Each row is a point. The window is the flat piece filled in between its corners: a triangle in 3 columns, a solid with four corners in 4, and so on. A path goes straight from each point to the next, and from the last back to the first. List the points from which the path goes on through the window.

Window (3 x 3):
[[ 56  -2  51]
 [-30  -4 -44]
 [ 10  15 -35]]
Path:
(1): [ 36 -23 -37]
(2): [  8 -22 -45]
(3): [-44  58 -51]
(4): [ 8 27 24]
(5): [ 13 -38  -9]
(6): [-29 -25 -64]
(7): [-40  43 -46]
(8): [25 23 19]
(9): [50 -7  5]
(10): [ -3  -9 -45]
(11): [12 51 -5]
(12): [-58  35 -18]
(13): [ 15 -16 -80]
(14): [ 26 -37   8]
(15): [ 5 16 11]
(16): [-2 42 -6]
Through the window after points: 10, 16

Window (4 x 4):
[[ 30  52  61 -14]
 [-19   3 -20 -47]
 [-16  45 -64  -8]
 [ -4  26 -24  14]]
Path:
(1): [-16  40  -2  10]
(2): [-28  35 -19 -29]
(3): [ 10 -30 -30 -50]
(4): [ 23   2 -54 -54]
(5): [-26  36 -22 -23]
(6): [-21  69  49 -16]
(7): [ 32  38   1 -21]
(8): [21 37 -7 -9]
(9): [-35  25   1   4]
(10): [-14  92  43  11]
(11): [ 18  25 -27  -2]
(12): [ 56  53 -32  -8]
Through the window after points: 2, 8

Window (6 x 6):
[[ 51 -57  10  21 -29  60]
 [ -7 -26 -32  17  -4  48]
 [  0 -56  22 -17 -33  50]
 [ 39  50  -6 -40   7  15]
 [ -3  14 -10  -8  26 -94]
 [-29  41 -22  27 -30 -75]]
Path:
(1): [ 42   3 -27 -15 -51  -4]
(2): [ 53 -33 -54 -16 -18  -9]
(3): [-19 -11  58  33 -21  71]
(4): [26 21 16 19  7 10]
(5): [ -2 -28 -58   0 -22 -81]
(6): [ -1  12 -38 -34 -28 -26]
(7): [ 17  12  20   3  32 -36]
(8): [ -9 -18  41   4  16  75]
(9): [ 38 -47 -34  18 -38  24]
(10): [ 25 -53 -39  12 -55  20]
(11): [-11  -5  30  22   7   6]
(12): [  6 -34   6  19  15  19]
Through the window after points: 2, 6, 8, 12

Window (8 x 8):
[[ -27  -34  -48   -9  -58   37   20  -22]
 [ -39   34   27   53   14    4   -9   79]
 [  15   -3   82   -4   38  -10   11   28]
 [  47   26    6   56   21   -7   14   57]
 [  15  -43   -9   49   24  -54   29   -6]
 [  12  -10    2  -15   -4  -37    7   40]
 [  32   24 -121  -39   33   25  -37  -29]
 [  26  -42  -30   10   33    5   -3   35]]
Path:
(1): [  8  10 -18  27 -41   9 -51 -19]
(2): [  8 -21  24  40 -14 -17 -37 -40]
(3): [ 36 -19 -56 -10  28  -3  68  45]
(4): [ -6  -4 -14  -8  34 -56  53  44]
(5): [ 34 -30  -6   7 -17  22 -43  24]
(6): [ 33   2  -1  24   9 -26 -21  -3]
(7): [ -6   3 -28  -9  26  11  37  35]
(8): [-26 -40 -38  -9   4  23  70  33]
Through the window after points: 4, 8

Window (11 x 11):
[[-39  50 -30 -21 -20 -14  35 -21 -33  -4   0]
 [ 31 -35  14  52  27 -40  38 -51  37 -63  17]
 [-53 -20 -21 -14  50  39  11 -29  36  40  24]
 [-22 -21  30 -19  13  -2 -80  -9  22  23  50]
 [-25 -47 -11 -59 -10  27 -47  -8  30  -9  -4]
 [ 19  23 -62 -62  19  20  21 -45  -3  29  29]
 [ 70  28  -2  21 -14  34  60 -47  18  60 -55]
 [ 36  17   2 -35   7  77  76 -42  11   9  12]
 [ 69  -2   2  -7  41 -65  25  30 -12  33  -1]
 [ 56 -38   2  58 -55   5 -21  32  -1   8 -12]
 [ 55  28   2   7  40  57  13 -50 -46  43 -27]]
Path:
(1): [ 40  28 -19 -33  41  18 -31  43  36  -5   8]
(2): [-10  26 -39  -9  80  53  -1  10  29   2  25]
(3): [ 36 -28   6 -25 -69   8  22 -50  -9  58 -22]
(4): [  5 -46  11   4  10 -34  37 -42  13  51  32]
(5): [ 27   8  10  17  16  29 -10 -19   6 -17 -15]
(6): [  8  27 -41   3  44  17  -5  -9  -9 -14 -11]
(7): [ -6  -3  12 -51 -60 -20  38 -35  -4  52  39]
(8): [ -8 -60   9  30 -37  -5  -9 -34 -14  15  20]
Through the window after points: 6

Window (12 x 12):
[[ -10  -41    1   36   45   51  -23   31  -29  -47  -49  -31]
 [ -46  -39    0  -43   23   33  -10   64  -11   56  -33   14]
 [  31    3  -44  -30   18  -23   49   61  -61   -1  -34  -34]
 [  -8  -78  -26  -38  -44 -116  -69   33    0   11  -32  -12]
 [  34  -32   16    9   24    6   31   36   11  -33   20   16]
 [ -28  -61  -66   30  -11   15    0   -2   30   17    7    4]
 [ -32   22  -40   26  -31   11   43   21   11   -4   -1  112]
 [ -83   -4   56  -12   21   -5   32   21  -29  -34   27  -20]
 [  40    9  -54    0  -67   32   23   48   17   45   -4  -11]
 [  85  -12   41  -26   -6  -46  -63  -40  -15   78  -25   18]
 [  20   49   28   43   19  -25   29   18   35   20   30  -12]
 [  26  -63   -2   40  -37  -43    4   12   -2   34  -29   39]]
Path:
(1): [  7 -38 -18   6 -12 -14  -9  26 -30  18   1   4]
(2): [  6 -26  -2 -11  -4  -9 -11  28  26   5 -35 -30]
(3): [ -3  -9 -24  -4 -13  11  36  17  15  13 -18  25]
(4): [-29 -10 -29  32 -21   2 -28  54 -11  27  20  48]
(5): [ 10   3  13  29 -17 -51 -16  13 -21  22  17  14]
(6): [ 62   2  19 -26  49  47  40   3  85  50 -46 -14]
(7): [ 11 -35  -1 -27   8  23  12 -23  35   9 -54  20]
(8): [ -2  23  10  23  15 -20  -4  59 -25  21  33 -21]
(9): [-28 -10   6   6  25 -13  -8  25 -30  -1  15  -9]
(10): [-66 -40  70 -34 -44  29  82  -5  41 -31 -23   2]
(11): [ 25  -3   9   3  -1  12  71 -18   6 -33 -51 -29]
(12): [  5 -40 -14  20  -2 -29 -66  43 -16  30  11  29]
(13): [  1  19  15  75   8   3  -1  55 -52 -51  66  35]
(14): [-30  -2 -29 -24 -22  -4  41  -1  42  38 -44  54]
(15): [  4 -26  18 -25 -14 -47  23   3  15  14 -49   3]
(16): [ -2 -12 -58  29   2  28 -61  74 -26  -1  53 -22]
Through the window after points: 3, 5, 9, 13
